Every row gives one point. The window is the flat piece filled in between its corners: a triangle in 3 columns, a solid with four corners in 4, and so on. A path goes straight from each point to the next, and from the last back to the first. List the points from which the path goes on through the window.
(in the rows, 128 means zero)

Window (4 x 4)
[[164  89 113 100]
 [144 171  86  67]
 [140 109 111 151]
 [120  74 199 182]]
Path:
(1): [ 78 107 154 149]
(2): [162  97 148 171]
(3): [209 101 185 129]
(4): [ 92  96 157 163]
(5): [123 133  74  85]
(6): [205 124 111  94]
(7): [182 159 112  96]
(8): [ 86 134 101  87]
(9): [126 132 100  90]
(10): [192 185  93 114]
(11): [187 111 117  95]
(12): [119 130 101  96]
Through the window after points: 3, 7, 9, 11

Window (8 x 8)
[[121 109 184 106 174  92 176  67]
 [242 121 118 137  87 190 183  94]
 [137  71 134 207 134 162 144 139]
 [130 192 145  88 150  54 187 138]
 [149  49 143  54 152  56  73 127]
 [109 108 126 178 132  82  86  85]
 [104 144  74 128  64 100 154 147]
 [126 111  95  74 125 139  91 162]]
Path:
(1): [100 124  59  73 223  96  85 111]
(2): [122 104  90 156 149 110 149  81]
(3): [134 146 189 140  82 141 145 171]
(4): [100  91 207 138 138 131 144 117]
(5): [188  99  68 116 157  82  90  99]
(6): [126 126  66 125 162  94 231 134]
(7): [142 142 167  96 131  77 120 130]
(8): [135 148 176 162  94 116 173 124]
(9): [153 132 109 118 141 121 155 104]
(10): [130  95 120 139 193 109 142  89]
(11): [152 115 159 114 108 113 131 130]
(12): [120 132 147 125 110 113 131  96]
(13): [149 109 102 119 229  28 145 150]
(14): [178 114  70 116 148  98 168 142]
(15): [135 120 165 118 130 124 119 103]
(16): [159 102 174 152  46 136 154 155]
Through the window after points: 6, 12, 16

Window (11 x 11)
[[ 77  85 120 178  90  74 115 114  86 150 145]
 [166 113 206  55 122 100  50 175 154 136 147]
 [139 140  64  98 173 178 196 228 105  99 113]
 [142 102 110  63 120 111 188 104  51 162 106]
 [182 119 177 180 133 144 130 137  90 151 120]
 [178 130 127 146  79 146 134  44 126  64 145]
 [ 93 162 165 166 120  95 143  67  91  98 159]
 [145 133 107  72 117  64 107  94 112 152 182]
 [148  84 119 101 131 130  78  81  90  81 163]
 [ 59 188  81 104 122 140 134  77 187 188 174]
 [100 167 134 139 106  96  66 132 123 194 111]]
Path:
(1): [133 140  99 126  81 128  98  73  63 134 203]
(2): [135 156 160 125  95 142 102 144  75 150 169]
(3): [137  92 103 115 148 121 113  74 129 101 138]
(4): [137 115  99  90 137 116 168 123 100 143 102]
(5): [134 122 173  83  92 127 111 138  53 146 189]
(6): [110 172 165  89  60 176 200 122  71 141 170]
(7): [153  90  94 120 169  69  59  79 153 107 147]
(8): [108 134 123 100 152 119 127 126 162 147 112]
Through the window after points: 2, 4, 8

Window (14 x 14)
[[129  86 138 181 171 116 108 160  92 143  99 151 120 193]
 [164  91  96 162  87 151  85 112  86  75 105 147 164  82]
 [ 88 103 159 128 130 134  95 115 120 146 132  96 190 179]
 [ 88 217 136 109 174 123 121 172  77 105 115 113 165 142]
 [215 191 112 161 144 180 111 131 166  62 105 116 189 177]
 [131  95 104  73 152 155 131 181 143  98  62 104 105  35]
 [142  65 139  96 148  56  49  76 138 192 171 158 182 129]
 [141  41  56 123 141 107 136  79 199 116 155 120 100 119]
 [ 79 137 119 146 119  89  58 168 200 151  97 129 156 103]
 [106  66 100  91 144 172 113  76 154 111 143 177 129  41]
 [185 141  54 180 149 140  43 129 109 196 108 131 118  89]
 [169 176 172 151 122 176 117  79  74  67 119 124 133  76]
 [157 122 114 168 190 167 182 115 128  82 150 113 162  75]
 [172 125 125 205  21 177  90 198 140 125 156 157 155 123]]
Path:
(1): [166  54 146 159 186 144  61 130 107  87 184 110 142 100]
(2): [112  99 130 149 154 142 103 139 148  74 146 106 147 123]
(3): [154 135 112 121 123 122 137 105 108 136 105 155 153 110]
(4): [156 138 103 176  67 120 168 134 139  98  52 218 167 101]
(5): [133  97 113 100 185 144  68 138 143 130 154  77 143 129]
(6): [144 116 147 146 133 130  62 201 132  85 167 117 133  74]
(7): [131  95  73 136 160 133 149  76 149 154  95 138 152 141]
(8): [133 120  98 140 106 138 123 117 155 147 103 148 150 104]
Through the window after points: none

Window (14 x 14)
[[110 188 230  73  77 142 160 190  93  59 118 194 130 117]
 [140 175 135 175 144 148  29 101 126 110 185 148 152 123]
 [140 132 108 189 116 165 131 155  50 110 110  55 147 158]
 [ 29 149 104 134 150 111 119 134  69 134 131 126 102  91]
 [159 152  55 172 129 132 139 151 125 131 140 100 118  83]
 [ 90 164 136 151 183 189 182 210  78 116 105 144 156 139]
 [111 137  96 149 177 136 172 151 134  95 205  70 117 235]
 [117 143 179 113 110 109 102 101 148 141 157 204 192 136]
 [ 95 180  65 154 173  97 111 146  77 133  27  69 145 126]
 [ 97  54 129 202 132 172 135  87 132 115 109 168  38  78]
 [103 135  60 168 172 207 117 114  53  72  94 141 152  66]
 [ 58  62 141 136 135 114 104 147 175 106 168 142  99 121]
 [164 141 121  99 157 128 116 159 103 149 139 104 135 165]
 [100 181 117 101 192 208 132 112 179 176 139 104 206 140]]
Path:
(1): [ 87 106  92 159 122 163 107 144 131 110 108 125 114 141]
(2): [ 77 136  27 174 143 177  90 209 108 128  66 154 138 117]
(3): [137 125 188 143 168 115 146  50 104 114 188  75 116 130]
(4): [153 141 110 171 190  97 159 117  95 130 106  99 163  97]
(5): [ 54 139 103 146 112 204 107 176 112 110 101 149  81 138]
(6): [111 209  78 124  77 173 110 187 117  86 137 185 118 166]
(7): [114 122 153 152 173 142 147 121  91 124 121 103 138 105]
(8): [108 120 155 171 166 123 126 107 115 114 138  62 153 109]
(9): [125 153 102 159 131 171  94 140 119 118 144 184 110 121]
(10): [109 157  82 151 152 161 112 134 105 125 129 146  98 144]
(11): [116 110 115 151 178 137 153 128 136 135 151  42 205 108]
(12): [137 135 146 170 149 153 153 122  70 112 137 115 122  99]
Through the window after points: 4, 8, 12

Window (14 x 14)
[[100 177  95 222 125  59 140 180 163 173 103 111  72 137]
 [172  96 170 145 181 205 172 135 161 153  94 168 187 107]
 [135 180 169 148  95 159 123 182 154  51 144 132 158 153]
 [212 133 108 174  86 133 191 176 137  84 175 149 134 160]
 [117 185  48 117  52  36 132 161 158 139  83 109 138  79]
 [118 150 156 200 114  98 136 174 120 120 158 217 170 152]
 [176  91 156 126 167 166 119  80 174  87  99 196 113  95]
 [ 80 178  85 164 127  67 203 209 154  92 115 162 102 122]
 [210 157 150  95 196 155 142 114 108 119 117 163 157 146]
 [110 102 131  88 136 187 139  79 144 152  81 175 127 164]
 [177  83 114 131 173 182 109 115 133  61  75 162 195 167]
 [117 156 119 125  46   9 170 155 100 121  22  80 104 106]
 [143  70 152  95 173 115 136 127 158 126 136 126 155 138]
 [ 82 132  89 123 101  88 135 122  46 143  78  72 114  56]]
Path:
(1): [143 136 141 156 125 137 176 102 150 106 111 141 149 152]
(2): [109 142  99 169 107 110 179  59 121  92  97 120 146 104]
(3): [147 156  94 104  85  73 124 199 153 142  87 133 130 120]
(4): [111 130  98 119 121 181  92 180  83 106  78 197 104 125]
(5): [176 120 154 126 155  85 198  67 195 131 117  75 166 126]
(6): [115 149 120 139 139 113 152 103 138  82 130 139 163 151]
(7): [146 111 137 126 143 118 155 176 145 138 102 144 128 112]
(8): [165 127 116 132 134 125 122 175 113 120  98 172 139 133]
(9): [138 163 158 137 139 147 156 120 146  98 125 116 152 130]
(10): [146 133 165 144 132 129 151  73 140 125 110 133 132 109]
(11): [152 128 122 107 149 141 136 167 138 110 108 157 151 148]
(12): [157 123 112 143 110  93 103 249 107 148 126 196 126  94]
Through the window after points: 2, 6, 8, 10, 12

Window (14 x 14)
[[ 12 154 186 102 211 157 145 117  98 113 151  91 106 177]
 [175 244 136  54 140 152  97 172 113 148 145  86 138 104]
 [170 116 121 143 132 134 179 132  81 128 121 182 139  91]
 [157 134 182  79  99  97 155 111 125  93 128 201 119  45]
 [ 89 163  98  88 148 123 103 174 165  87 128  96 155 135]
 [146 124 147 128  56 184 157  84 126  89 163 175 139  94]
 [ 92 129 217 139 213 165 132 120 178 142 134 102 155 159]
 [173  97 149 101  88  76  93 112  71 101 206 162 138 107]
 [ 14 140 189  91 168 167 145 194 154 179 160 119 149 182]
 [ 60  87 223 119 146 169 167 168 120 115 114  60 127 150]
 [129 141 163 126 100 132  78 116  65 110 125 175 177  52]
 [ 47  88 202 109 158 171 116 123 135 151  82 126  89 213]
 [148 127 124 130  85  93 112  81 103 160 157 136 110  23]
 [147 136 184 194  87 119 125 135 107  96 150 191  80  75]]
Path:
(1): [134 154 158 134 120 118 128 120 114 120 141 138 163 127]
(2): [127  99 131  61 129 157 112 126 111 137 165 169  47  49]
(3): [104 140 148 127 185 211 140 169 118 124 149 159  85 106]
(4): [106 121 165 115 116 111 148 135 113 143 137 140 158 135]
(5): [101 167 189 121 146 127 164 123 111 125 127 131 138 155]
(6): [105  92 157 113 141 179 115 157 129 110 143 134 125 112]
(7): [ 77 134 167  90 170 154 119 173 133 146 175 149  79  60]
(8): [127 134 166 135 119 110 128 109 117 111  97 105 171 169]
(9): [110 198 167 116 138  34 168 107 101 147 138 104 161 121]
(10): [112  75 166 101 138 223  99 146 127 109 143 162 121 113]
(11): [141  79 149  67 140 145  98 157 108 141 186 221  56  65]
(12): [ 91 187 190 148 105 121 158  84 108  87  90  86 204 120]
(13): [131 185 182  92  85  93 167 136  99  92 149 138 216 177]
(14): [139 143 159 100 147 151 111 127 134 136 137 138  95  63]
(15): [147 102 127  86 172 180  67 104 129 110 177 142 143  93]
(16): [ 91 167 187 137 104  87 169 125 105 151 125 116 111 104]
Through the window after points: 3, 11, 13, 15

Window (14 x 14)
[[146 131 138 111 210 114 145 167 212 134 133 147 112 149]
 [145 161  81 113 124 186  87 174 148 182 130 120 138 121]
 [115 122 140 113 101 146 141 168 181 193 125 212 167  70]
 [ 78  97 101 146 145  31 130 100 112 154 113 102 149 113]
 [164  84 156 245 127 207 106  95 137 148 135 177 103 146]
 [123 104  89 148 131 179 188 142 107 114  95  99  86 101]
 [142 110  75 116 107 133 106 155 145 185  68 110 156 224]
 [136 155 159  30 148 160 165 101 178 172 147 136  97 156]
 [128 138 188  72 148 173 106 157 110 103 164 192 136  82]
 [120 135 118  87 130 229  43  72  96  90  38 101 154 117]
 [137  83  56 112 105 125  85 106 162 127 135 124 126 179]
 [ 45  58 131 161 152 160 140 125 128 131 173 139  65 116]
 [ 99 146  80 115 122 119 120  95 147 187 133 201  64 195]
 [ 84 158 144 157 167 246 142 141 120  66 158 141 182  77]]
Path:
(1): [113 156 169  99 111 115 111 142 173 158 135 133 114 136]
(2): [118 100  89 142 165 187 154 134 131 154 113 180 132 113]
(3): [100  66 105  82 146 218 146  92  83 160 119 141 156  85]
(4): [108 160 140 179 138 163 116 154 167  92 136 141 112 131]
(5): [ 98 122 180 128 117 126 100 135 160 106 121  86  95 134]
(6): [145 104  93 129 130 165 121 118 132 175 112 184 135 129]
(7): [150 101 128  64 211 145 123  94 102 157 162 202 122 127]
(8): [ 26  79 106 213  60 165 128 163 177 117 126  76  81 131]
(9): [111 143 156 204  83 137  98 133 177 106 134 144 112 119]
(10): [130 100  64  82 184 201 144 132 119 185 114 123 143 160]
(11): [134  93 102 127 163 181 113 124 131 175 156 189 113 131]
(12): [118 150 156 145  74 106 130 126 164 112  70  80  95 159]
Through the window after points: 3, 7

Window (14 x 14)
[[191  94  75 158 117 129 139 124 131 116 148 174 130 124]
 [165 178  93 161 107 134 105 125 133 190 160 148  76  96]
 [115 127  76 143 110 153 164 128 128 119 157 163 110  89]
 [144 104  89 109 133 135 155  98 143 173 117 202 156 100]
 [126  78 173 175 115 169 110 100  77 143 156 147  85  57]
 [147 132  76  74 134 165  71 117 180  58 137 130  95 136]
 [186 148 117 110 171 126 193 105 105 153 177 158 144 136]
 [138 114 187 230 128 104  96 180  32  62 101 145 189 124]
 [125 111 121 155 133 126 134 113 171 142  88 147  72 127]
 [153  93 148  77 139 136 157 227  94 138 140 132 143 108]
 [114 104 107  80  44 101 130 104  46 125 156 128 182 225]
 [177 118  77 124 178 172 161 105 127 141  90 132 132 122]
 [143 101 101 144 131  95 143  86  83  98   7 202 103 139]
 [ 88 111 114  91  99 175  80 128 120 121  94 173  58 216]]
Path:
(1): [214 122 138 137  66 174 136 116 116 128 112 144 154 123]
(2): [112 107  95 125 169 117 137 144  95 122 144 167 122 123]
(3): [108  96 110 118 153 120 112 117 109 145 125 165 125 130]
(4): [212 134  82 100  57 174 185 114 137 116 107 136  90 149]
(5): [160 147 127 158 102 165 190 131 142 148 104 176 135 108]
(6): [ 98  92  64 125 131 117  98 127  82  88 182 140 106 113]
(7): [141  82  83 122 144 104 114 120 101 130 121 142 103 145]
(8): [148 123 152 136 120 174 151 126 113 100 114 162 143 107]
(9): [171 128 116 130 108 170 160 133 141 139 108 148 119 112]
(10): [102 118  69 129 162  95 122 112  82 139 185 171 124 119]
(11): [121 104  97 112 142 140 111 138 134 128 141 134 102 113]
(12): [166 134 131 138 101 171 109  88 112  99 123 169 101 130]
(13): [162 118 149 144  96 178 132  99 144 133  86 185 117 166]
(14): [127 110  61 124 185  70 167 139  61 166 190 133 140  47]
(15): [105  75  37 124 157 128  45 133 100 114 130 138 133 118]
(16): [183 150 137 129  95 137 197 119 130 141 117 177 117 150]
Through the window after points: 5, 9, 11

Window (14 x 14)
[[172 159 104 205 116  85 134 138  72 102 137  44 105 107]
 [123 134 162 128 169 101 136 194 119 120 132 140 156  82]
 [132 108 140 110 117  81 140 138 116 152  53 179 109 108]
 [162 140 112  90 134  43 124 145 151 141 164 130 177 139]
 [ 86 130 143 124 153  85 162 121 138 172 158 115 119 129]
 [100 113 131 141 124  71 105 193 175 143 140 193 120 175]
 [169 154 104 148 186 104 147 167 138 179 127 146 139 163]
 [111 178  76 129 149  67 104 172 180 179 138 136 136  91]
 [155  99 124 164  58 240 159  94  82  66  70  68 130  81]
 [177  94 127 126 129 175 125 127 113  75  88  31  67  96]
 [153 115 146 163 151  98 143 107 182 110 116 174 120  95]
 [114 114  89 131 178  96  91 121 104 125 139 170 131 122]
 [170 190 166 123  89 207 131  90  74  58 102  74  74  89]
 [202 127  62 157 100 145 181 154  71  99 181  77  60  77]]
Path:
(1): [198 124 140 122 112  82  88 116 140 173 168 152 120  74]
(2): [185  91 127 171  65 122  72 126 129 161 140 123  91  52]
(3): [123 182 100 109 190 132 193 158 101  71 106 110 140 151]
(4): [102 158  93 135 149  74 178 149 112  76  61 102 113 146]
(5): [181 114 156 145 122 150 109 133 113 152 172 129 111 101]
(6): [201  92 104 183 109  98  67 114 145 208 105  75 136  88]
(7): [ 90 149 122 108 177  87 174 181 135  96 141 188 124 133]
(8): [148 176  99 132 150  93 174 141 122  82 101  82 128 105]
(9): [142  99 131 146 112 122  99 122 124 181 160 133 107 132]
(10): [184  89 109 151  92 178 142 166 146 204 145 102  99  62]
(11): [113 161 132 163 124 106 136  95  68   7  82  89 135 153]
(12): [ 72 143  92 146 166 116 177 177 105  87  96 133 131 151]
Through the window after points: 10

Window (14 x 14)
[[146  84  78 186 141 117  98 111  43 133 194 114 111 102]
 [ 66 175 143  68  84 100  83 135 123 120  87 180 157 159]
 [174 171 126 152 151 179 180 232 231 104 137 189 101 113]
 [136 134  20  62  99 183 121  80 116  91 148 141 116 166]
 [201 143 112  64 152 121  96 143  74 133 109  71 124 186]
 [ 98 105  92 145  41 127 132 143 146 140 155 120 110 100]
 [102 137 142 176 138  83 132 118 101 158  64 138  70 128]
 [167 108 153 156 119  85  89 142 151 109  95 196  73  92]
 [117  38 177 182 140 148 151  78  77 117 158  73 101 124]
 [113 220 159  72  68 142 115 140 121 127  46 210  93 101]
 [106  83 117  87 152  84 113 143 127 177 165 150 102  66]
 [128 164  88 174  87 183 172  51 166 104 107  83 167  85]
 [142 142 147 145 110 138 148 137 212 207 191 160 122 112]
 [138 168 169  87 110  81 158 165 178  91 186 166  84 133]]
Path:
(1): [ 93 125 101 127 145 150  81 116 144 123 125 110  73 138]
(2): [170 123 135 143  94 125 157 132 106 141 125 150 140 104]
(3): [189 122 101  82 109 127 165 128 122 142 122 128 123 128]
(4): [108 163 152 135 137 124  70 141 137 145 138 128 112 144]
(5): [ 84 178  79 102 156 113 115 125 165  91 137  73  56  83]
(6): [200  96 151 133 100 151 139 135  86 166 131 226 161 173]
(7): [126 118 135 137  81 110 177 138 125 156 133 171 109 107]
(8): [124 147 106 130 119 143 103 123 159 103 125 145 104 116]
(9): [ 20 195 118 152 193  99  62 170 121 168 164 109  60 166]
(10): [189  98 126 140  83 123 141 107 104 112 102 171 116  84]
(11): [143 142 143  97 132  65 192  94 126 143 145 210 159 158]
(12): [137 149 113 153 118 194  72 170 143 106 107 103  70  86]
Through the window after points: 3, 9

Window (14 x 14)
[[ 94 103 193 130 143 123 107 117 130 133 120 113 119 127]
 [110 126 132  99  72 140 149 139 136 124 125 126 109 146]
 [147 125 114 147  77 118 149 110 116  99  77 128 102 118]
 [136 122 167 136 152 150  82 155 146 109 164 124 117 102]
 [148 128  63 124  63 101 111 132  30 119 130 202 112 161]
 [150 138 134  90 137 107 103 125 170 100 159 120 249 115]
 [ 96 103 134 138 129 170 110 123 132  96 131 146 142 108]
 [ 84 206 149  54  81 137 145 178  24 169 175  25 204  84]
 [ 74 144 113 153 132  99 124 105 131 117 194 129 109 139]
 [137  92 155 130 122 157 123 115 131 162 146 133 122  90]
 [143  88 138 161 115 163 103 139 140 128 139 111 157 145]
 [126 118 148  95 133 152 102  70 152 120 119  81 111 131]
 [132  74 111  97 130 113 104 143 111 120 114 106 126 100]
 [107 161 110 144 176 137 116 175 140 143 132 149 163 122]]
Path:
(1): [118 140 131 117 120 100  71 148 157 136 116 103 172  92]
(2): [136  95 148 105 138 154 151 120  97 102 166 127 137 137]
(3): [175  76 117  99 203 137 123 126  85 120 162 149 114 138]
(4): [ 93 156 122 143  34 118  99 141 120 126 118 135 144 116]
(5): [ 85 130 143  98  98 119  81 110 123 144 146 134 133 110]
(6): [164 106 140 149 142 167 172 143 111 140 151  96 136 102]
(7): [153  90 141 117 140 166 163 125 140  97 152 107 136 130]
(8): [119 113 137 138 126 128  90 118 142 133 125 139 132 123]
Through the window after points: 1, 3, 5

Window (14 x 14)
[[120 177 132 124 109 119  52  79 152 194 127 108  99 108]
 [133 143 137 109 135 105 152  89 128 195 101 173  90  62]
 [109  66 109 155 128 146 139 123 123  92 178 163 127  91]
 [158 165  54 110  92 162  90  95 146 159 125  85 193  84]
 [ 94 143 154  65 123 121 149 157 117  89 103 179 121 151]
 [108 168 158 100 167 147 141 184 156 112 169 164 143  87]
 [144 122 131 133 157  72 153 168 160 100 136 155 126 139]
 [ 92 163 183 143 132 171 171  77 140 137 203  79 132 111]
 [109 125 157  72  97 141 125  80 222  86 109 171 117 107]
 [130 143 150 128 138 249 112 120 163 115 112 179 139 178]
 [144 134 111  78 192 124  99 126 153  73 132 143 144 169]
 [126 160  54  95 100 123 109 105 154 143 118  68  91  75]
 [ 94 136 127 123 167  93  82 133 154 140  85  92 124  98]
 [181  51 129 165 127 119  86 146  67  85  97 131  82  73]]
Path:
(1): [109 105 144  88 113 146 127 141 145 154 119 111 162 152]
(2): [121 180 112 123 137 147 129 101 139  90 137 149  81  88]
(3): [ 88 207 126 141 103 143  69  85 176  89 129 189 130  87]
(4): [164  81 134  87 160 135 175 139 117 202 118  91  98 124]
(5): [ 88 101 153  66 123 155 158 132 174 159 101 133 132 114]
(6): [181 189  92 187 161 105  52 112 134  65 166 138 121  86]
(7): [109 194  90 174 123 149 132 154 139  96  98 165 153  71]
(8): [140  63 160  51 147  83  85  82 143 165 170  81  84 134]
Through the window after points: 1, 3
